Each row of a before or after table is a point. One or more steps were done to the points. Then noise was added and the rows were shuffled. The steps act on columns, c1 being the first. What was done? A step turns or swaps two columns, mirrors them in a line or flattens them onto one, adds a multiple of one to another, or multiplies or shifts one. Angles are multiples of 10 degrees, from the lower column toward the higher: turns from -170 to 170, lines from 10 to 170 but not 90. Use the fewest steps. Two steps may share a column if one is a turn and the other turns, adds or multiplies; they go together, in the order done. Otherwise the lowest column goes first.
In the rows, 128 means zero.

Before:
[[130 103 145]
 [174 150 114]
 [156  52  94]
 [190 165 107]
 [ 94 104 163]
 [ 56 146 144]
 [124 183 156]
 [199 134  54]
 [143  76 144]
 [116  37 136]
 [122 115 173]
 [192  82 125]
 [ 81 133 128]]
After (13 x 3):
[[162 189 128]
 [104 128 130]
 [149 170 128]
 [ 53 154 129]
 [185 124 129]
 [134  81 130]
 [104  96 129]
 [131 197 131]
 [ 36 119 128]
 [112 121 124]
 [ 83 189 128]
 [145  57 129]
 [ 77 144 124]]
Steps: swap c1 and c2; multiply c3 by 0

Before (12 x 4):
[[144 126 131  88]
 [113  86 163  75]
 [139 160 149  96]
 [153 155 120  65]
 [ 61  78 128 170]
 [127  84  87  78]
 [133  77 123 168]
 [ 70  76 178 100]
 [ 94  87 136  77]
 [144 125  89 119]
 [107 149 178 135]
 [128 118 141 153]]
After (12 x 4):
[[ 99 149 176 210]
 [149 127  89  61]
 [135  79 124 158]
 [127 112 142 173]
 [145 124 132  91]
 [125  86  89  15]
 [141 160 151 127]
 [ 84  87 134  90]
 [ 39  77 130 171]
 [ 51  78 181 173]
 [162 155 122  53]
 [110  84 165 125]]
Steps: multiply c1 by 1.3; add 1.5 times c3 to c4

Before (10 x 6):
[[ 90 130 151 103 160 145]
 [ 50 115 145  69 185 134]
 [136 167 147  79  93 139]
 [ 97 127 119  88  75 123]
 [ 39 142 107 144 162  86]
 [116 119 207 201 172 109]
 [179 126 116 150 183 140]
 [117  79  84  64 169  69]
 [140  96 123  84  94 148]
 [174 173 134 167 175 123]]
After:
[[121 120 172 109 205 201]
 [143 171 176 123 133 166]
 [ 90 130 160 144 152 104]
 [ 60 115 187 134 144  70]
 [ 97 128  74 123 119  86]
 [162  96  95 149 124  84]
 [180 126 184 140 114 150]
 [151  80 170  69  83  63]
 [107 165  92 141 146  77]
 [ 29 142 162  86 106 142]]
Steps: add -0.7 times c2 to c1; swap c3 and c5; swap c4 and c6

Before (11 x 8):
[[188 207 121 211 104 102  44  63]
 [235 207 139 217 150  63   9 113]
 [148 113  74 106 159 126 168 113]
 [138  72 105 160 112 151 139 122]
 [113 189 159 161 160 191  97  97]
 [142  75 129 135 169 115 122  81]
 [137  66 114 101 144 166 130 151]
 [142  89  91  83 115 131 126 136]
 [ 80  91 102 129 141 103 143 151]
 [140 102 157  99 110 109 151 117]
 [149  96 126 138 139 141 190 151]]
After (11 x 8):
[[129  67 114 147 127  85 147 149]
 [125  70 102 169 142 140 113 120]
 [125 204 138 121   5 237 126 112]
 [129  88  91 108 132  85 113 141]
 [130 190 159 196  88 127 154 102]
 [128 115  76 112 164 111 170 110]
 [126 203 122 148  50 208  94  63]
 [125  78 126 122 113 139 169  82]
 [127  91 102 107 139 142 144 148]
 [127 101 156  96 154 112 114 116]
 [132  98 127 142 188 128 153 152]]
Steps: multiply c1 by 0; mirror c4 and c6 in the line at 30 degrees; mirror c5 and c7 in the line at 50 degrees

Before:
[[ 79 132 147 181 165 132  77 166]
 [173 156 137 140 162  72  88  84]
 [ 70 177 144  90 137 126 109 139]
 [ 80 117 141 156 128  70 167 109]
 [ 73 115  59 173 127 163  78 169]
 [160 183  58 108 182 172 127 173]
 [156 133 138 177  98 152 175 146]
 [102 124 125  85 111 122 163 190]
 [ 72 198  83 144 142  65 173 156]
 [ 76 110 107  85 103 119 175 105]
 [152 185 132 188 111  85 132 110]
 [ 92 107  62 135 179  76 147 116]
 [149 162  80 168 143 146  84 162]]
After:
[[127  55  59 144 217 173 141 114]
 [142  80  78  70 157 143 145 116]
 [160  91 136  78 110  83  92 172]
 [ 87 146 139 122 111  68  78 139]
 [ 67 156  63 133 192  78 108 128]
 [ 78 117  59  66 111 165 148  85]
 [152 124 138 101 195  73 155 179]
 [113 100 124 183  93 120 120  71]
 [169 116 139 111  95 152  64 113]
 [ 93 152 108 187  73 119 110 139]
 [ 60 109 145  56 166 130 144  97]
 [ 69  81 144 154 121 123 163 146]
 [ 65  56  81 135 126  63  81 136]]
Steps: multiply c5 by 1.6; turn c1 and c5 by 20 degrees; turn c2 and c8 by 150 degrees; turn c4 and c7 by -150 degrees

Before:
[[122 102 162 100 155 123 135 164 162]
 [129  95 173 113 136 165 146 110 102]
 [151  81 160  96 140 159 135 106 146]
 [115 113 124 117 124  97 107 137 164]
 [185  98 153 132 152 140 140 151 122]
 [119 101 102  78 116 109 154 117 113]
 [164 131 173  82 136 144 153 176 132]
 [149 107 120 147 121 166 141 180 157]
 [147 130 142  82 150 159 170 153  95]
 [154 125 161 149 109 152 140 116 100]
 [143 129 166 110 123 147  99 106  98]
 [131 151 126  94 173  98 108 107 161]
 [141 122 120 143 174 163 120 171 146]
 [121 136 124  96 118 122 167 134 109]]
After:
[[146 131 148 153  92 159  32  83  94]
 [151  66 181 105 114 156 120  94 148]
 [154 124 184 116 142 153  75 150  98]
 [120  96  85 116 129 108  41  78 115]
 [187  88 170 151 100 137 119 134 122]
 [123  95 181 164 102 124 135 100 161]
 [121 137 121 132 124 123   8  97 108]
 [130 157 129 108  92  97 230  92 162]
 [114 109 121 136 138  97 183 117 165]
 [151 100 115 182 129 168  83 146 156]
 [141 122 115 171  88 164 198 142 146]
 [130  84 198 113 115 166  87 114 102]
 [167 131 200 176 111 145  64  83 133]
 [143 131 189 106 144 146 203 111  97]]
Steps: multiply c2 by 1.3; multiply c3 by 1.6; swap c4 and c8; turn c5 and c7 by 160 degrees; multiply c7 by 3

Before, 13 rows:
[[145 162 140  79 146 184 150 158 187 179  79]
 [142 121 144 122 210 121  87  98  93 146 146]
 [ 63 173 129 127 191  95  85 164  86  96 119]
 [ 93 145 145 162 149 175 173 162 184 161 125]
 [114  96 105  72 217 147 155 145  79 162 121]
 [160 100 145  87 191 157  66 112 154 113 181]
 [ 83 146 104 155 127 179 168 211 186 177 164]
 [ 98 181 106  87 221 179 176 138 115 129 171]
 [170 119  84 118 176  89 133 158 119  85 112]
 [ 89 114 134 102 105  89 104 104  78 193 168]
 [ 69 106 100 136 164 104 119 103 156  97  99]
 [ 82 172 104 160 115 158  59 125 114 103 109]
 [132 190  72 132 187  84  72 178 122 168 109]]
After, 13 rows:
[[ 72 132  88 148 160 178 119 138  86 131 169]
 [ 98  89 170 121 167  94  68  83 100 116 131]
 [171 170 133  60 160 172  22 125  86 150  91]
 [153 105 184  93 169  68  82 180 131  97 120]
 [ 84 126 160 157 131 147   5 106 156 118 167]
 [ 55 131 151  96 180  99  32 127 189 138 151]
 [104 162  69 117  93  77  54  91 166 113  87]
 [ 97 187 137  42 190 169 126 122 155 111 155]
 [104 133 110 102 177  37  23 172 152  60 184]
 [ 51 168  93 151 144 152 116 176  74  86 150]
 [157 143 101  87 193 120  42 111 160 134 101]
 [129  92  81  78 113 183 102 167  85 119 200]
 [110 110 108  35 173 122 102 136 162 103  87]]
Steps: turn c1 and c8 by 30 degrees; turn c2 and c11 by -70 degrees; turn c9 and c11 by 160 degrees; turn c3 and c10 by 110 degrees; add 0.7 times c10 to c6; turn c4 and c5 by 30 degrees; shift c7 by -50

Before (11 x 12):
[[150 113 131 146 120 147 112 174 149  86 193  71]
 [164 154  74 143 115 157 134  95 115  63  79 155]
 [144 172  90 118 147 133  56 143 139 121 138 105]
 [116 116 143  84 141 162 155 150 107  94 167  91]
 [143 133 117 143 113 145  95 141  84 142 176 131]
 [177 121 115 121 110 117 109 151 105 130  73  45]
 [177 145 152 135 124 144 157  84 138  99  98 100]
 [200 113 116 101 172 175 127  90  93  64  92 179]
 [174  93 146 107 184 121 185 165 110 148   7 137]
 [190 177 109 107  85 104  86 148 129 110  94 129]
 [194 167 168 121 188 136 190 184  95 100  33  79]]
After:
[[200 196 169 159 183 138 195 181  44  75 106  80]
 [193  98 118 148 196 102 135  99 102  58 151 188]
 [168 113 158 171 161 142 190 166  22 102  57 145]
 [194 186 107 137  76  99  86 149 105  98 110 131]
 [182 122 148 115 131 121 156  81 116  91 106  98]
 [135 135 111  96 129 114  97 136 134 159 189 135]
 [149 134 134 106 132 123 105 172 203 113 154  71]
 [112 131 146 152 160  91 151 151 159 110 183  87]
 [172 139  80 102 135 109 134  96  92  46 118 165]
 [141 176  94 146 142 121  62 141 148 124 117 110]
 [173 136 115 134  99 125 106 150  72 101 105  45]]
Steps: add 0.5 times c8 to c2; turn c5 and c6 by -40 degrees; turn c4 and c6 by 140 degrees; turn c10 and c11 by -20 degrees; turn c9 and c11 by -50 degrees

Before, 8 rows:
[[ 68 134 115 159 132  85  68 140 157 122 127 120 173 114]
 [108 158 108  66 125 136 146 147 115 114 109 151 141 107]
 [138 113 157 161 185 126 108 128 136 127 127 112 204  73]
 [119 126 161 126 161 161 100 148  97 140 151 114 183 106]
 [119 142 147 169 111 173 137 154  85 111  90  90 192 140]
 [ 98 134 148 115 130 100 144 125  97 102  88 162 140 136]
 [136 141  95 149 162 135 181  99 159 160 122 152 109  84]
 [137 159 125 122 144 149 113 106 141 144  87  95 173 111]]
After:
[[110 134 149 152 120 172 139 149  84 106 180  91  83  83]
 [145 117  71 136 141 136 181  93 161 150 149 151 139 145]
 [149 121 105 162 150 126 107 126 137 128 137 113  36 106]
 [146 148 113 102 133 152 113 111 143 146 168  96  94  97]
 [  7 115 110 148 130  85  67 136 159 118 150 120  99  92]
 [ 67 162 146 114 129 102 142 153  99 135 151 161 112 127]
 [ 88 154  99  63 126 135 147 147 116 110 128 152 121 117]
 [108 112 131 129 142 162 100 122  97 107 111 114  61 111]]
Steps: multiply c1 by 2; turn c2 and c4 by -40 degrees; turn c2 and c11 by 130 degrees; turn c3 and c14 by -50 degrees; turn c13 and c14 by -130 degrees; multiply c5 by 0.4; mirror c8 and c10 in the line at 140 degrees

Before:
[[157  97 111 154 162  94 150 119  78  52 155 144 156  96 107  88  51 101]
 [162 102 109 157 134  92 143 158  38  74 156 160 187 123 113  61 134 111]
 [187 104 123 144 174  84 112 132  52 103 129 122 114 103 104  47  93 136]
 [195 108 155  77 220 159  47 153 107 116 116 159 126 114 191 142 139 135]
 [106 133 159 131 108 138 159  98 173 102 125  48  88 176 161 202 128 139]
 [112 173 169 110 133 207 175  83 132  92 133  80  92 168 124 171 132 135]
 [136 127 104 152 151 180 155  77 169  82 119  93 103 181 123 182 170 134]
 [168 129 151 126 164 213  38 118 137 151  95 165 158 113 177 152 143 187]
 [157 144 142  99 208 182  63 202 142 133  77 149 109 118 152 169 121 176]]
After:
[[113 129  90 126 162 216  36 116 136 171 134 161 154 117  75 153 140 188]
 [185 109 158 159 134  89 141 162  39 153 134 160 187 121 151  64 132 113]
 [153 112 100  76 214 158  45 153 107 193 162 159 122 114  76 140 135 135]
 [162 102 135 143 173  83 110 136  54 184 119 125 117 106 147  50  92 136]
 [127 156  93 101 212 181  63 195 139 160 111 145 108 123  90 171 119 174]
 [143 128 101 132 105 138 157 102 174 100 153  47  89 174 103 200 129 140]
 [174 117 146 153 151 177 157  78 168 128 105  92 106 183 129 185 172 136]
 [204  95 157 153 164  92 153 122  79 145 128 143 158  94 153  92  50 103]
 [163 164  92 107 133 209 174  75 134 101 149  81  94 170 141 172 134 133]]
Steps: turn c1 and c10 by 80 degrees; turn c2 and c8 by -10 degrees; turn c3 and c11 by -150 degrees; turn c11 and c15 by -150 degrees

Before:
[[110 122 129 124 133 154 115 130 124 128 135 127 137 128 141 119 136 116
   76 137]
 [108 101 127 117 123 132 126 115 119 127 131 129 121 178 126 135 136 112
  144 112]
 [109 128 131  93 125 149 136 168 118 124 137 121 142 143 125 116 144 119
  138 113]
 [155 139 132 115 137 132 113 115 129 121 128 154 105 125 127 117 108 117
  113 127]
 [112 130 120 124 122 163 115 134 135 136 122 167 134 117 125 144 125 137
  142 114]
 [115 133 116 111 133 132 127 119 118 128 126 140 141 123 144 116 125 146
  136 152]
 [139 123 111 113 121 139 129 134 144 135 131 120 140 127 135 120 138 113
  144 137]
 [107 134 128 107 121 130 114 143 121 124 130 124  61 120 126 157 138 125
  141 113]
 [154 120 126 118 169 140 134 119 148 148 124 130 138 118 154 120 108 111
  127 125]]
After, 9 rows:
[[107  98 128 128 174  70 139  89 118 124 129 129 120 182 126 137 134 112
  143 115]
 [156 111 124 120 221 111 132 100 149 149 126 131 139 116 171 120 110 111
  125 124]
 [108 100 127 137 186 119 131 135 125 128 134 127 141 127 148 124 137 113
   77 136]
 [110  99 124 143 170 144 134 145 133 135 126 170 134 115 123 141 120 140
  147 116]
 [158 131 134 140 190 158 142  89 128 124 131 153 105 127 126 114 106 116
  115 128]
 [115 129 114 125 182 139 144 102 120 126 128 141 137 123 152 115 128 146
  136 152]
 [111 111 131 116 177 136 160 248 118 124 136 119 141 144 124 114 145 120
  138 116]
 [108 130 129 138 172 146 153 175 120 124 132 122  63 117 125 156 139 125
  141 112]
 [138 114 111 124 173 117 146 149 146 137 134 123 140 125 137 119 134 113
  143 137]]
Steps: multiply c2 by 2.5; turn c2 and c6 by 70 degrees; mirror c4 and c7 in the line at 140 degrees; shift c5 by 50; multiply c8 by 3; multiply c15 by 1.6

Before:
[[135 155 158 128 134 108  99 159 124 169 131 115 119 113 142 135 155 122
  132 129 128 135 109 155]
 [155  99 145  90 150 159  83 149 157 147  99 111 133 143 101  99 155 150
  106 107 132 127 124 114]
 [137 127 110 134 144 132 126 106 114 158 159 137 120 126 153 154 114 151
  133 111 159  88 115 155]
 [134 138 136 122 110 140 138 143 154 106 134  99 117 137 139 149 134 140
  146 140 105  92 140 126]
 [152  87 128 105  98 112 152 162  95 112 132 132  96 131 118 107 117 152
  165 147 107 117  86 144]
 [142  97 129 133 133 109 124 136 149 126 128 133 119  82  99 125 140 122
  146 138 148 143 112 159]
 [155 152 112 141 130 112 140 131 128 103 161  89  75 107 138 141 161 109
  143 148 162 135 121 107]
 [121 134 143 100 154 119 104 157 134 131 104 131  96  91 162 111 111 120
  122 100 104 110 113 129]
 [120 146 112 111 148 138 122 102 108 155 152  74 129 108 162 169  94 141
  155 143 126 139  93 153]]
After:
[[148  97 129 133 122 108 122 130 114 126 120 133 137 169  98 149 141 122
  144 133 150 173 113 159]
 [ 96 145 114 113 109 138 130 113 124 155 125  74 126 163 163  88  93 139
  155 144 128 162  93 154]
 [118 152 112 141 129 113 121 131 105 104  95  89 182 152 139 123 160 108
  144 145 162 149 123 105]
 [145 138 135 122 150 140 127 149 108 106 126  98 140 125 137 110 136 141
  146 140 106  20 139 127]
 [103 126 110 136 111 135 128 115 112 159 108 137 135 136 154  98 113 150
  132 112 159  10 113 155]
 [127 155 157 128 113 108 104 158 129 170 120 114 128 146 143 137 155 122
  131 129 129 149 109 155]
 [176 100 146  89  94 159  97 140 134 146 119 112 111 106  99 154 154 151
  107 107 133 125 124 114]
 [144 136 143 101  95 117 104 145 144 131 139 132 155 157 164 163 111 120
  121 100 106  73 113 129]
 [109  87 131 104 163 112 128 156 146 111  95 132 162 119 119 159 117 152
  166 148 107  95  85 144]]
Steps: turn c9 and c11 by 130 degrees; turn c1 and c11 by -70 degrees; turn c5 and c7 by -160 degrees; turn c7 and c13 by -160 degrees; turn c14 and c16 by -160 degrees; turn c8 and c16 by 20 degrees; multiply c22 by 3
